Each row of a before or after table is a point. The points were changed in one or more steps. Then noise was added and the rows were shuffled. The steps act on how far a point lies along the listed directions, d1 being the first. Name the steps. A step turns or swaps two directions, mirrors them in a line or flattens them onto one, adds a multiple of one to another, or multiplies one. Angles are multiples of 10 degrees, from the lower direction toward the higher: turns from -170 to 170, lines from 10 to 170 but not 90. Use the fewest steps. Two steps may share a direction if one is a turn and the other turns, adds or multiplies; they go together, in the order done. Otherwise the lowest direction goes first.
In the rows, 128 means zero.

Directions:
(1): [181 157]
(2): [ 99 181]
Before (14 x 2)
[[ 48 157]
 [134 105]
 [170 172]
 [ 88 125]
 [154 166]
 [ 76 146]
 [148 228]
 [166 189]
 [109 101]
 [ 72 120]
 [130 119]
 [101  86]
 [161 199]
 [180 171]]
After (14 x 2)
[[116  75]
 [ 80 185]
 [ 72  64]
 [147  97]
 [137 127]
 [102 183]
 [104 191]
 [ 72 185]
 [ 40 181]
 [100 164]
 [151 126]
 [ 92  83]
 [119  92]
 [160  89]]
Steps: turn d1 and d2 by 70 degrees

Directions:
(1): [113 175 183]
(2): [ 72  85 150]
(3): [ 82 166  83]
Before (10 x 3)
[[109  87 117]
 [ 80  37 155]
 [179 138 183]
 [172  99 178]
 [ 94 118 149]
 [129  92  85]
 [111 175 138]
 [129 112  93]
 [ 94 209 130]
 [ 98 131 135]]
After (10 x 3)
[[148  62  43]
 [139 143 218]
 [162  62 118]
 [ 73 242 177]
 [118 152 142]
 [157  98 189]
 [122 147 155]
 [138  90  65]
 [145  84  88]
 [ 98 200 170]]
Steps: multiply d1 by 2; flatten d2 and d3 onto the line at 100 degrees

Directions:
(1): [198  97 137  90]
(2): [137  72  95 183]
(3): [151 168  56 122]
Before (12 x 4)
[[109 151  86 176]
 [134 140  72 126]
 [145 165 141  74]
 [152 175 136  68]
 [ 81 133 114 188]
 [160 102  73 153]
 [168 143  91 130]
 [171 150 137  71]
 [133 147  95 121]
 [182 119 183  28]
 [146 139 118 127]
 [100 115 137 140]]
After (12 x 4)
[[142 176 150  69]
 [133 143 125 131]
 [ 84 128 111 193]
 [112 150  71 146]
 [183 130 198  11]
 [154 162 145  65]
 [118 153  89 131]
 [112 111 136 140]
 [148 157  88 145]
 [143 198 148  57]
 [ 96 140  79 195]
 [146 100  66 176]]
Steps: add -0.5 times d3 to d1; multiply d2 by 1.3

Directions:
(1): [187 123 136 185 112 191]
(2): [ 57 139  81 147 129 185]
(3): [131 177 117 187 189  92]
(4): [ 86 133 221 143 139 146]
(5): [104 120 126 182  55  82]
(6): [117  36 121 155 168 117]
Before (12 x 6)
[[147 109 213 172 153 162]
 [205 162 134 100 159 203]
 [167 104 160  82 136 187]
 [193 167 103  97 174 182]
 [176 176 161 127 163 163]
 [150  26 100 135 186 109]
 [133 129 100 162 143 131]
 [ 67 178 138  16 168  91]
 [215 167 112  98 169 175]
 [134 156 139 157 163 228]
 [135 118 151 111 119 212]
 [ 80 184 206 172 109 178]]
After (12 x 6)
[[107 110  92 133 131 226]
 [123  94  87 147 143 234]
 [128 108  94 124 144 233]
 [118 102  97 191 145 161]
 [114 114  95 166 188 175]
 [129 107 108 109 127 209]
 [112 121  94 178  79 198]
 [ 10  93 114  56 157 105]
 [161 157 121 135 141 164]
 [140 152 132 133  94 138]
 [136 237 117 151 171 134]
 [126  84 133 136  79 125]]
Steps: flatten d1 and d4 onto the line at 170 degrees; turn d2 and d5 by 70 degrees; turn d3 and d6 by -130 degrees

Directions:
(1): [ 60 171 118 104 118  55 174 127]
(2): [108 126 222  84 136 171 168 128]
(3): [104  94 117 196  91 155 193 171]
Before (9 x 8)
[[171  79 130 151 123 204 116 150]
 [147  94 141 142 134 156 118 139]
 [182  81 105 176 106 224  77 170]
 [118 165 145  79 105  89 169 113]
 [ 88 154  95  93 150  38 124 112]
 [ 85 213 143  75 136  74 125 106]
 [129 108 111 173 116 143 121 111]
 [118 157 149  66 137 128 126  88]
 [ 78 151 122 108 104  89 184 113]]
After (9 x 8)
[[ 80 155 145  87 110 125 178 109]
 [ 58 177 133 148  94 109 200 158]
 [110 131 151 124  92 124 205 135]
 [172 114 140  75 156 165  66 107]
 [151 115 148 106 151 135  95 121]
 [195 135 107  86 153 160  14 111]
 [143 111 112 151 130 138  90  93]
 [102 111 122 154  87 147 194 140]
 [ 74 113  80 168 118  64 180 155]]
Steps: turn d1 and d3 by 70 degrees; multiply d2 by 1.3

Directions:
(1): [152 149 124 136  12  93 110 148 115]
(2): [ 64 110 105 124  96 121 143  28 115]
Before (9 x 9)
[[134 114 128 133 196 147 135 156 145]
 [128 133 133 126 179 141 140 100 132]
 [181 167 131 134  51  88 111 187 120]
 [ 97 102 123 130 140 136 122  88 141]
 [116 102 132 136 177 150 147 126 131]
 [128 110 134 116 161 139 127 130 130]
 [135 137 144 133 165 143 135 148 135]
 [123 129 114 123 168 143 121 101 127]
 [129 134 126 137 118 123 138 136 130]]
After (9 x 9)
[[126 130 126 135 137 129 140 133 134]
 [ 88 110 102 134 100 123 140  77 124]
 [134 141 112 126  88 119 111 105 116]
 [109 110 121 141  78 120 140 105 112]
 [139 122 129 141  77 117 104 143 139]
 [134 127 136 118 250 148 146 143 142]
 [118 112 127 116 101 125 128 106 122]
 [131 143 125 134  84 114 131  95 118]
 [104 131 129 134 116 130 140  89 125]]
Steps: turn d1 and d2 by -130 degrees

Directions:
(1): [ 43 146 158 187 110  99 122 150 148  57  92]
(2): [104 108 184 115 183 124 180 120 206 183  95]
(3): [129  98  87 157 168  38 145 198 116 151 163]
(4): [ 96 179 130  93 148 135 228 128  63 108 144]
Before (14 x 11)
[[122 102 125 116 193  93 198 133 160 191 133]
 [188  92  86 109 131 143  94 125 118 191 143]
 [230  95 102 113 104 145   7 110 145 171 157]
 [148 108 138 137  97 173  62 109 167 141  83]
 [145 152 126 147 106 128 117 124 143 117 110]
 [ 60 113 168 163 148 115 133 146 158 124 102]
 [180  79 100 158 139 105  65 142 165 169 131]
 [123 121 140 127 152 130 144 137 144 125 114]
 [219  77  91  85 138 123  95 119 147 204 144]
 [ 73 112 142 171 141  91 123 158 141 101  77]
 [ 87 126 136 130 185 102 197 144 161 147 114]
 [216  82  98 114 129 145  32 109 142 195 157]
 [195  69  88 106 141  89  65 165 124 178 179]
 [160 119 113 129 135 125 131 142 120 127 155]]
After (14 x 11)
[[123 115 127 135 124 146 108 123 144 144 106]
 [146 101 134 143  93 170  55 118 168 143  85]
 [142 113 123 122 104 133  95 118 147 120 107]
 [146 116 126 149 117 150  87 109 158 128 108]
 [129 154  73 134 117 121 144 144  62  92 157]
 [127 147  67 141 106 118 135 132  46  88 162]
 [119 121 114 135 110 142 103 132  83 113 145]
 [137 125 140 130 142 130 147 137 139 122 135]
 [150 145 132 132 122 123 122 122 155 135 106]
 [134 131 114 124 125 135 124 138 110 105 129]
 [146 115 183 131 127 149  53  99 208 149 100]
 [133 107 157 137 120 156  61  93 173 146 109]
 [131 117 112 130 127 129 113 132  98 121 103]
 [122 108 164 102 134 128 115 129 152 136 127]]
Steps: multiply d1 by 0; multiply d2 by -1; flatten d3 and d4 onto the line at 60 degrees

Directions:
(1): [130  36 130 163 125 197 107 117 147 147 207 134]
(2): [ 78 117 180  82 187 189 143 193  77 128 110 131]
(3): [111 192 165 122  68 156 127  93  71 177 179  78]
(4): [178 120 153  98  68 114  45 195 104  86 143 144]
(5): [144 197  39 103 163 184  98 135 127 128 164 170]
(6): [110 151 172  84 155 118 137  89 173  36 193 114]
Before (10 x 12)
[[142 145 173  97 105 135  76 187  27 185  85 120]
 [113  71 108 172  87 158 102 148  73 195 151 149]
 [ 96 161 220  99 119 110 192  90  92 138 113  63]
 [146 134 182 127  25 118  90 138  88 138 154 100]
 [ 81 184 154  57 217 112 187 104 137  88 108  77]
 [159  49 110 187 138 114 126 107 202  56 186 186]
 [144 127  91 151 151  84 138 141 174  91  91 150]
 [ 94 181 162 102  78 189 121 121  45 212 200  79]
 [137 222 115 143  56  57 163  63 144 149 118 105]
 [129 139 157 170  82 137  95 137  83 198 149 129]]
After (10 x 12)
[[119 214 162  99  39 120 111  85  76 167 203  67]
 [103 219 163 131 120  94 135  98 115 142 141 110]
 [108 180 123 146  92 129 169  53 121 169 151  96]
 [ 72 147 144 136 132 198 182 153  65 224 103 121]
 [ 91 209 145  92 120  64 151  96 112  77 134 124]
 [162 129 147 126  63 174  92 143  70 182 154 109]
 [177  41 116 131  89 165  53 194  94 169 145 123]
 [124  94 106 154 179 132 148 171 145 124  80 150]
 [ 90  77 140 149 221 153 179 117 181  52 160 177]
 [175 207 102 140  78  50  96  68 110 171 104 106]]
Steps: swap d1 and d6; turn d2 and d4 by 130 degrees; multiply d5 by 0

Directions:
(1): [166 137  86 164 221 111 122  71 168 112 125  62 173 151]
(2): [105 117 151 174  92 107 159 110 126 156 182 155 182 238]
(3): [210  99  92  55  68  69  92 129 152 160 153 102 133 144]
Before (8 x 14)
[[143 134 107 113 173 125 106 128 117 111 116  98 126 118]
 [124 124 126 106 132 128 122 119 106 119 116 148 105  92]
 [104 126 153 128  82 130 149 141 112 152 164 169 133 138]
 [230 115  68  50 138 110  70 138 152 125 102  73  81  42]
 [167 128 105 105 134 115  96 119 130 132 116 104 113  86]
 [ 85 121 175 137  74 134 154 163 104 144 155 180 114 157]
 [145 121 113 126 113  65 113 129 134 140 128 115 152 146]
 [108 151 129 187 221 171 159  93 146  96 104  96 135 125]]
After (8 x 14)
[[130 128 115 124 169 127 121  99 120 111 114 128 121 101]
 [132 128 123  94 128 129 106 151 101 119 118 124 107 108]
 [ 85 130 151 143  98 101 133 156 103 133 120 158 129 128]
 [ 98 148 141 126 163 200 123 172  96  93  70 147  49   6]
 [117 141 134 130 135 148 116 138 107 118 106 138 100  70]
 [205 104 100  58  78  94 110 129 159 153 144  97 117 134]
 [123 134 133 179 175 119 149 102 146 127 152 111 163 182]
 [117 138 131 164 153 128 150 103 135 137 157 129 162 150]]
Steps: add 0.3 times d2 to d1; turn d1 and d3 by 140 degrees

Directions:
(1): [143  52 118  45 116 129 151 128 151 138  37  95 141 140 155 127 101  40]
(2): [158 155 167 130 114  63 112 189 155  36  70 131 140  48 119  81 131 144]
(3): [ 31 106  74 105 150 103  64 113  71 102 123 155 209 135 116  74 119 129]
(4): [153 139 112 144 142 132 142 136  82 102 193  68  76 132 103  32  75  54]
Before (12 x 18)
[[181 120 153 126 129 195 157 102 152 196 150 100 104 166 142 165 120  89]
 [ 86 149 120 167 144  76  94 128 103 107 144 172 188  94 119  98 141 161]
 [ 82 158 137 158 132 102  73 151 145 102 123 198 186  83 103 146 178 223]
 [ 94 113 139  85 116 142 130 113 157 137  76 142 163 132 143 198 150 152]
 [147 125 123 124 124 143 153  96 154 194 142 129 107 176 150 206 157 139]
 [105 115 123 137 115 141 140  95 145 167 142 126 114 166 142 182 132 126]
 [ 69 122  99 106 141 152  87  83 112 164 135 162 160 160 134 179 155 158]
 [156 113 150 107 112 105 138 147 149  78  80 123 117 103 112  72 111  93]
 [182 189 191 189 110  77 131 170 124  71 168 150  81  93 111 113 155 162]
 [112  97 125  82 118 160 169 115 157 177  83 126 120 142 153 194 152 110]
 [167 115 130 112 109 161 177 111 151 127 110  76  86 122 130 116 109  76]
 [131 110 120  90 133 140 115 121 139 176  71 143 137 132 137 170 151 140]]
After (12 x 18)
[[205 117 183 104 110 170 162 129 199 174  78 120 125 134 155 196 136 106]
 [135  88 123  75 118 153 182 129 141 156  93  88  93 136 155 150 119  58]
 [106  94 109  60 131 103  91 130 125  85  54 119 164 106 134  93 112  80]
 [123 109 121  78 129 144 146 125 122 108 112  75 119 136 126  97  90  55]
 [189 104 148  93 111 104 163 137 185 131  73  98 103 125 154 158 130  85]
 [136  97 145 107 102 107 148 127 168 124  78 109 119 129 149 154 120 103]
 [ 84 140 109 159 151  75  88 130  85  95 152 150 180  96 110  53 115 122]
 [185 196 189 202 114  93 143 163 119  87 192 151  62 103 114 120 149 166]
 [118 136 112 139 143  95  95 177  92  55 157 107 133  81  83   8  99  91]
 [117 140 119 162 136 168 136  88 109 157 193 146 101 171 101 123 131 148]
 [151 133 138 136 113 192 171  90 166 174 132 120  96 139 133 193 152 147]
 [150 103 113  86 147 141 124 130 115 158  88  96 104 129 127 108 114  74]]
Steps: turn d2 and d4 by 140 degrees; turn d1 and d2 by -70 degrees; multiply d3 by 1.3

Directions:
(1): [112 137  38 108 186 144 167  42 131 143 216 148 121 162 108 153  84 111
 166 161]
(2): [101  92  59 137  59 110 199 125 144 157 115 203 152 115 135 106 222 126
  90 164]
(3): [142 181  83 237  69 160  72 148 143 149 153 113 114 161 161 196 112 134
  87 165]
(4): [ 56 122  96  74  91 177  65 171  65  94 154 162 136 110  41 144 108 156
  90 119]
Before (12 x 20)
[[174 154 153 149 176 103 131 100 142 149 133  93 115 159 165 141  88 118
  167 118]
 [133 120  63 134 173  97 225  45 173 159 145 136 128 152 152 119 159  94
  167 162]
 [127 128  87 175  93 129 154 114 140 158 128 150 130 127 148 130 175 122
  113 150]
 [128 147  94 164 110 146 136 121 142 151 125 125 121 138 142 142 125 125
  105 157]
 [124 143 114 166 106 156  94 163 116 126 132 121 131 133 121 150 120 143
   93 129]
 [152 137 182 146 126 132  90 162 118 118 109  95 132 105 135 119 129 123
  109 101]
 [142 132 114 136 144 119 167  98 138 142 119 143 131 114 137 114 150 127
  147 127]
 [135 115 123 117 199 123 139  77 142 139 171 103 121 145 138 137  96 123
  168 118]
 [161 141 166 133 143 115 108 138 132 106 116  95 122 136 125 120 105 121
  159 111]
 [156 150 147 126 137 103 140 128 150 111 103 104 127 141 138 139 122 128
  140 148]
 [123 131 135 158  81 142  95 166 112 117 127 116 112 124 131 151 128 133
   94 125]
 [127 149 112 143 108 143 133 127 135 140 119 125 130 124 147 137 141 140
  126 130]]
After (12 x 20)
[[117 132 130 108 117 134 142 133 123 129 106 131 136 108 132 118 145 143
  131 115]
 [150 137 123 117 132  99 163 116 155 119 110 124 133 139 135 129 138 121
  141 155]
 [120 120 145 126 102 133 132 159 123 131  80 124 130 113 128 109 148 134
   97 129]
 [163 132 133 132 158  99 156 101 150 120 131 111 125 140 134 115 121 106
  174 127]
 [117  94 168  64 154 118 145 131 104 100 121 119 119 103 107 101 118 125
  145  97]
 [ 99 107 119 124  84 134 133 151 109 133 106 158 140 101 108 109 183 135
  104 123]
 [178 142 148 180 122  84 154 122 161 166  98 120 125 150 194 128 153 119
  137 133]
 [130 143  93 163 102 134 140 123 133 142 126 153 131 118 133 133 159 139
  116 140]
 [120 156  65 247  13 136 113 169 161 158  98 136 133 144 167 169 204 134
   55 177]
 [126 111 169  94 158 131 124 153 108 108 107 115 138 108 107 102 125 135
  128  93]
 [158 142 129 229  99 129  93 145 168 161 127  92 119 149 192 171 141 134
  104 139]
 [142 106 146  71 204 112 173  80 123 124 147 120 136 109 117  88 120 101
  164 108]]
Steps: multiply d1 by 1.6; turn d1 and d3 by 120 degrees; turn d2 and d4 by 50 degrees

Directions:
(1): [119 169 148  97  65 175 174  91 172 179 117 102 170 197  99  97 118  94
 144  76  65 142  92 154]
(2): [165 166 161 155 150 144 125 103  55 119   7 130 110 167  80 146 144 108
 116 166 159 170 111 160]
(3): [ 93 222  57  99 121 152 112  57 119 176 133 143  95 122 113 121 156 176
 128 163 150 112 139  53]
(4): [ 90 110 145  64  83 138 105 108 102 133 106 180 112  85 211  70 146 120
 154 194 101 155 114 193]
(5): [ 58 100  77 185 153 129 148 100 127 126 136 183  42 181 157 186 112 121
 126  96  91 143  84 159]
(6): [132 142  92  82 146 119 126 133 117  99 191 162 182 152 101 118  92 168
  87 128 188 221  62 161]
Before (12 x 24)
[[148 184 151 112 113 128  98  96  99 140  64 120 150  99 113  96 156 132
  146 170 146 108 161 120]
 [107 176  81  89 132 135  97 107 121 146 163 136 118 121 130 118 122 162
  122 141 150 128 138  87]
 [172 149 143 146 147 128 129 125  99 119  77 108 137 136  97 151 153 130
  139 131 140 112 152 100]
 [151 148 112 146 161 115 106 123 111 113 123 140 112  91 115 142 139 159
  116 160 185 130 155  79]
 [144 131 136  95 102 129 119 131 127 135 146 123 151  90 140  75 145 129
  142 171 132 113 125 121]
 [150 188  86 108 149 154 137 114 114 130 139 119 149 150  73 142 115 157
  110 115 165 144 114  91]
 [ 92 115  93 146 150 109 114 108 136 137 156 151  80 111 160 139 130 152
  135 156 127 103 138 116]
 [145 124 163  93 108 115 121 150  99  96 116 143 171 110 131 102 120 138
  118 179 166 176 111 166]
 [129 143 107 166 185 119 108 106  87 125  79 154  84 138 143 155 138 141
  106 154 138 102 139 104]
 [172 125 179 103 121 112  98 157 128 122 132 100 169  77 149  98 151 118
  144 172 118  85 166 119]
 [112 148 123 117  99 147 157 111 148 173 115 128 109 123 133 116 134 111
  155 112  89 103 132 117]
 [135 107 158 119 124 133 115 135 145 132 126  93 137 105 145 119 144 118
  153 119  95  99 166 117]]
After (12 x 24)
[[148  81 166 186 174 106 131 141  90  95  69 140 100 155 123 161 117 104
  121 151 139 153 109 195]
 [186  59 218 143 135  84 111 195 114  68  99 108 197  94 135 110 111  93
  135 128 139 132 146 204]
 [101 145 105  84  97 110 107 133 144 130 183 138 138  61 164 100 140 174
  135 179 151  97 163  76]
 [212  48 249 179 172 108 123 207  63  55  13 104 148 170 105 156  95  47
  115 120 136 184 111 248]
 [207  66 209 167 153 132 161 201 113  73  73  86 176 165  88 154  92  67
  123  75 118 146 115 198]
 [145 115 169 127 117 137 160 138 110 133  71 135 133 144 121 120 118  86
  140 120 107 161  99 192]
 [166  98 143 132 140 109 140 166 143 104 156 104 173 122 120 141 126 132
  139  93 123 111 144 113]
 [202  56 193 194 176  91 127 196 112  66  99 113 145 112 107 160 110 103
  114 116 168 147 143 155]
 [124 163 112  95 138 140 102 100 122 140 133 112 135 110 122 120 149 157
  136 144 135 125 150  94]
 [170 117 159 122 129 121 113 147  94 113 102 123 147  96 126  94 146 117
  132 188 151 130 125 142]
 [157 177 121  91 141 112  82 128 114 131 155 116 156  72 128 103 160 166
  127 196 164  93 163  68]
 [160  47 164 184 187  95 130 185 119  79 115 134 137 150 155 157  96 103
  102  97 115 122 119 177]]
Steps: add 0.3 times d5 to d1; turn d1 and d4 by 20 degrees; multiply d3 by 3; turn d2 and d3 by -150 degrees; multiply d6 by 0
